Each row of a before or after table is a point. The points were changed in one or more steps. Then noise was added and the rows were shuffled. The steps act on how far a point lies along the listed directions, d1 being the first. Name the steps. A step turns or swaps two directions, mirrors them in a line or flattens them onto one, adds a multiple of one to another, or multiplies one. Angles are multiples of 10 degrees, from the lower direction toward the higher: turns from -170 to 170, lines from 10 to 170 but not 90. Use the fewest steps. Two steps may share a direction if one is a turn and the other turns, adds or multiplies; they go together, in the order done. Otherwise the lowest direction goes first.

Directions:
(1): [-42  23  -9]
(2): [ 11   0 -48]
(3): [-22 -43  -5]
Before (12 x 3):
[[-14 -33  16]
 [  9   9   1]
 [ 26   0 -32]
 [  5  54 -50]
 [ -2 -44  23]
 [ 14  20  12]
 [ 23 -26   7]
 [ 53   2 -46]
 [-24  18  14]
 [-50   3   8]
 [ -4 -17 -11]
 [-41 -11 -19]]
After, 12 rows:
[[-10 -27 -12]
 [ 50  60 -34]
 [ 22   8 -35]
 [ 16  36  10]
 [ -7 -17  -6]
 [ 38  25 -54]
 [  9  17   0]
 [-34 -52  12]
 [-31 -47  10]
 [-21 -43  -8]
 [-24 -26  20]
 [ -4  11  22]]
Steps: flatten d1 and d2 onto the line at 100 degrees; multiply d3 by 1.6

Directions:
(1): [-39  -7  36  19]
(2): [ 32 -39  20  14]
(3): [-19 -26 -39  26]
Before (9 x 4):
[[ 21  -7 -20  -6]
 [  9 -19  -4   7]
 [ 20 -14  18  -4]
 [ -9  -7   4   3]
 [  3 -29 -15  23]
 [ -7  19  -6  -2]
 [ 12 -15   8   3]
 [  5 -16   4   9]
 [ 12  13  -5  -8]]
After (9 x 4):
[[ -5  23  26  -9]
 [ 20   0  44 -14]
 [  7 -12  15   4]
 [-30 -15   1  17]
 [-10 -28 -10  22]
 [  2 -21  -5  16]
 [-26 -59 -56  56]
 [ -3  22  -4  -6]
 [  4 -12 -14   1]]
Steps: mirror d1 and d2 in the line at 80 degrees; multiply d3 by 3

Directions:
(1): [ 13 -13  11  -3  -9  60]
(2): [-45   6 -15  10  37  20]
(3): [-26  19  -6 -48 -27   5]
(4): [ 25   8 -58  -3   3   8]
Before:
[[ 60   0  -9  21  16 -31]
 [-22  -3  29 -27 -14  23]
 [-18   3  21   0  -3  26]
 [-10 -17  29  -9 -12  21]
 [-40  -5  10 -26 -15  44]
 [-26   6  17 -21   7   7]
 [-22  -3  16 -31  11  12]
 [ -2   0 -16   4   1  16]
 [-12  14  17 -38 -30   4]
 [ 17   3  -4  -1 -38 -15]
 [ 19  -5  -2  16  16 -24]
 [-35   8  19 -20   1  14]]
After:
[[-24   2  15 -11  16  20]
 [ 55   6   4   1  -4 -47]
 [-27  16   7 -36 -16  20]
 [-36  -7 -11 -11   4  55]
 [  1  10  -4 -12 -40 -14]
 [  1   0 -20   9   4   7]
 [-32   4  12  -7  13  29]
 [-20  -6   9 -21  21  24]
 [ -9   1  10   5   2  36]
 [ 20  -6  10   8   4 -29]
 [-22  -4  12 -21  -4  40]
 [ -5 -17  14 -10 -10  35]]
Steps: turn d1 and d4 by 30 degrees; turn d2 and d3 by -30 degrees

Directions:
(1): [  2  26 -51  16   1 -17  -8   5 -49]
(2): [ 25 -10 -25 -12   0 -44  41 -23  24]
(3): [-38 -19  16  43 -18 -20   5 -37 -12]
(4): [  1  49  -8  29 -22  30  28  -7  28]
(5): [-18  11  -7  26  60 -16 -13   9  31]
Before, 13 rows:
[[  1 -43  35 -46 -16 -14  -2  -9  -7]
 [-16 -19  25   8 -18  -5 -15 -15 -17]
 [ -2 -24  19  -5 -48  -2  17 -21  20]
 [  7 -15  15 -25  19   5 -21  12  -7]
 [ -1   6   5   2 -18   7   5 -11   1]
 [ -7 -22  19  -6  -5 -18 -12  -4 -11]
 [ 18  -9  -8 -25  10 -10 -10  15  -9]
 [  0  -3   7  -5  16  11 -23  13 -37]
 [  6  21  -5  -3  21  21 -17  19  -4]
 [ -9   5  12 -12  -1  32 -17   8 -24]
 [  5   7  -7 -19  23   1  -1  15  14]
 [-17   4  34   6   9  28 -18   0  19]
 [ -3   0  -1   2  -3   7   0  -1   7]]
After, 13 rows:
[[ 15  22   2 -20   5  36 -19  25 -14]
 [  0   0  -8   2  -6   2   3  -4   4]
 [-40   2  11  51 -20 -10 -13 -29 -22]
 [-23 -10 -32  34 -18 -41  -5 -21 -36]
 [ 25   8  -3 -49   4  21   0  27   7]
 [ -5   6 -10  13  -1 -14   3 -15  -2]
 [-25   0  15  23 -11  -4 -20  -3 -25]
 [  6  24  -4   6 -37  18  14 -17 -11]
 [ -3  39  -9   5  10  31   2   5   4]
 [-24  11 -12   3   3  -2 -34  13 -60]
 [  0  23  16   8  16  37  -8  14   4]
 [ 31  28  -1 -28   8  34   7  20  27]
 [ 18   8  -1 -27  23  18 -24  36   1]]
Steps: turn d1 and d5 by 130 degrees; turn d2 and d4 by -70 degrees; multiply d3 by 2

Directions:
(1): [ 30  29  42   4   4 -12  33  47 -23 -19  29]
(2): [  6  58  -4  15  -8  24  31   0  30  26 -43]
Before, 14 rows:
[[ 25  55  17  19 -14  19  38  36  13  -2 -15]
 [-25 -40 -21  -4  11 -13 -33 -19  -8  -2  14]
 [-14 -36   2  -3   0 -10 -17  -2 -13 -13  21]
 [ 10  10  29   9   6   3  14  19 -14 -13  16]
 [ -3   0 -15   0  14   4 -13 -20  18  15 -13]
 [ 19   7  16   2  -2   6  18  32 -13  -7  14]
 [ -5   8   5   7   6  -6   9  15  -3  -8  -3]
 [  6 -15  10  -5   7 -11   2   3 -16  -4  19]
 [ 15  60  11   9  -3  18  32   4  31  21 -27]
 [ 10  21  23   6   9  -6  13  15 -15  -2   8]
 [ 16  36  17  11 -12   1  30  13   1   4   2]
 [ -7 -26  -4   2  -2  -7 -20   0  -2 -10  17]
 [  2 -24  16  -6   8 -23 -10   9 -32  -8  35]
 [ 20  29  10  14  -9  11  25  24   1  11  -2]]
After:
[[ -5  -8  10   7   4   7  -4  -3  -5  -6   7]
 [-11   1  -2   7   5  -5   2   6   0  -5  -7]
 [ -1 -19   3   3  -1  -9 -14   8  -5 -13  21]
 [  7  13  -1   2  14   2  -1  -4  12  10  -7]
 [  3  27 -12  14 -15  24  12   3  26   7 -30]
 [ -2 -30   9  -6   8 -22 -16   2 -29  -6  32]
 [  2 -19   5  -5   6 -10  -2  -3 -14  -3  17]
 [  0  16  -3   7 -13   5  11 -11  10  12  -8]
 [  3 -12  -4  -2  -2  10   0   9  -4   0   3]
 [  6  11  -9  11 -10  15   8   3   9  16 -11]
 [ -4   4   5   2   8  -3  -3  -5  -7   4  -2]
 [  4  46  -3   7  -4  21  19 -13  38  26 -35]
 [ -8 -29  10  -2   2 -12 -10   6 -16 -16  25]
 [ -9 -18   1  -1  12 -17 -13   7 -18 -10  25]]
Steps: flatten d1 and d2 onto the line at 100 degrees
